Rows are points. The points of each table are mixes of a few directions, plus a little noise. Count the directions of each table, and those that both share. Where both have some left over, give the other angles between the two spaces (their principal angles), to ten degrees, smallest first.

First, 4 rows:
0: -38   2
1:  56  -3
2:   0   0
3: -18   1
Second, 4 rows:
0:  24  -1
1: -60   3
2:  26  -1
3:   9  -1
Directions: first 1, second 1, shared 1

First (6 x 4):
0:  -9  -8  14   0
1: -10  -8  14   0
2:  41  36 -60   0
3: -26 -23  37   0
4:   5   5  -8   1
5:  -2  -1   3   0
Second, 7 rows:
0:   6   5  -9   0
1:  32  27 -45   0
2: -22 -19  32   0
3:   2   1  -2   0
4: -37 -31  52   0
5:  13  12 -19   0
6:   6   5  -8   0
Directions: first 1, second 1, shared 1

First (9 x 8):
0:  -6   0  28  -9   9  -9   7  -8
1:   0   0  -1   0   0   0   0   0
2:   3   0 -16   5  -5   5  -4   4
3: -13   0  60 -19  19 -18  15 -17
4:  -8   0  36 -11  12 -11   9 -10
5:   7   0 -31  10 -10  10  -8   8
6:   2   0 -10   3  -4   4  -2   3
7:  10   0 -43  14 -14  13 -10  12
8:   5   0 -22   7  -8   7  -6   6
Second:
0:   8 -16 -10 -14   3   6 -11  13
1:  17 -11  -4 -32  11  -2  -9   5
2:  17   8 -11  -2  18  13  13  -4
3:   9   1   1 -14   7  -2   1  -3
4:   0   9  -5  16   5   9  11  -4
5:  16   5   0 -19  14  -1   5  -6
6: -44 -14  20  22 -44 -22 -24   9
7:  -3   7  -2  15   0   5   8  -3
8: -20  11  10  28 -15  -6   6  -8
Directions: first 1, second 3, shared 0; angles 40

First (9 x 11):
0: -22 -23  13  19 -22 -19  38  -4 -20  -3  21
1:  22  18 -11   9  12   1  31 -32  12 -27 -16
2:  33 -12  -8  18  57  18 -21   3  13  -4 -13
3:  -8  60  30 -13  -1  31   5   5  -9 -18  27
4:  11  -1 -12  -8   7   2 -20   1  11   6 -15
5: -11  10  -7  -4 -19  -4  -3  16  -7  15  -2
6: -19 -10  -5  -8 -34 -19   4   3  -6  13   0
7:  -6 -13  -3 -23 -31 -21   9 -33  12 -10  -8
8:   0 -29   5  11  32  12 -44  40  -7  28   7
Second:
0:  31  27  26  -4  34 -44  10  37   8 -12 -17
1:  19  15  19  -5  19 -31   6  24   6  -7 -10
2:  20  14  26 -10  19 -43   7  28   7  -8 -11
3: -21 -18 -20   4 -22  32  -7 -25  -6   8  11
4: -13 -18  16 -19 -22 -27   0   0   1   1   5
5: -14  -6 -35  19  -8  59  -7 -29  -7   7   8
6: -13  -6 -29  16  -8  49  -6 -25  -6   7   8
7: -10  -9  -4  -2 -12   6  -3  -9  -2   3   5
Directions: first 5, second 2, shared 1; angles 90

First (10 x 14):
0: -21  20   5 -11 -10  21 -32  28  16  19 -47  20   9 -41
1:   9 -11  -5   5  -9  -1   0  -5  -6 -20   3  15  -9   2
2: -15  13   3  -4 -23  19 -14  12   9  -1 -50   8  13 -26
3:   8   3  14  -7 -12  -2   1 -12 -10  11   5 -19  17   8
4:  -1  -5  -7   3  44 -15  11   3   5  14  46  -6 -18  15
5:   7  -1   6  -4   3  -6   1  -6  -6   8  17  -8   3   8
6:   4  -4   0  -1  23 -12   4  -1  -2  11  34  -5  -8  12
7:  28 -20   3   0  -1 -16  -7 -11 -19 -11  52  20 -17  15
8:  -8   2 -10  17 -36  14  36 -22   1 -37 -60 -28  19   8
9: -12   4  -7   2  23   0  -1  13  11   7   3   4  -9  -5
Second:
0:  -5 -10  21   6  12  16 -13  -6  -6 -15  -9   9  18 -16
1: -18  12  42  -2  14   2 -33 -25  12 -29  -5  -2  25   2
2:  -4  18   3 -10   3 -20   3  -5   9  -3  11 -14  -8  17
3:   5 -24 -17   4  -4  25 -11  19 -25 -12 -13   0 -19 -36
4:  -6  -7  31   8  16  14  -9 -13  -1 -13  -7  15  32 -12
5: -11   9  20 -13  -7   2  24  -3  -3   7   8   6   4  -1
6:  20 -14 -40  24  -3  -3 -35   5  11   7 -14  -2  -3  11
7:  16  -8 -21   1  16 -13  38  17 -14   8  14  -6 -14  -4
8: -16  16   6 -32 -25  -1  38  11 -14   9  15  -8 -31  -8
9: -14   8   1 -15 -29  11 -11   3  -2   0  -6  -3 -18  -7
10:  32   1 -46  28   7 -35   9  -2  32  41   6   4  13  52
Directions: first 4, second 5, shared 0; angles 30, 60, 90, 90
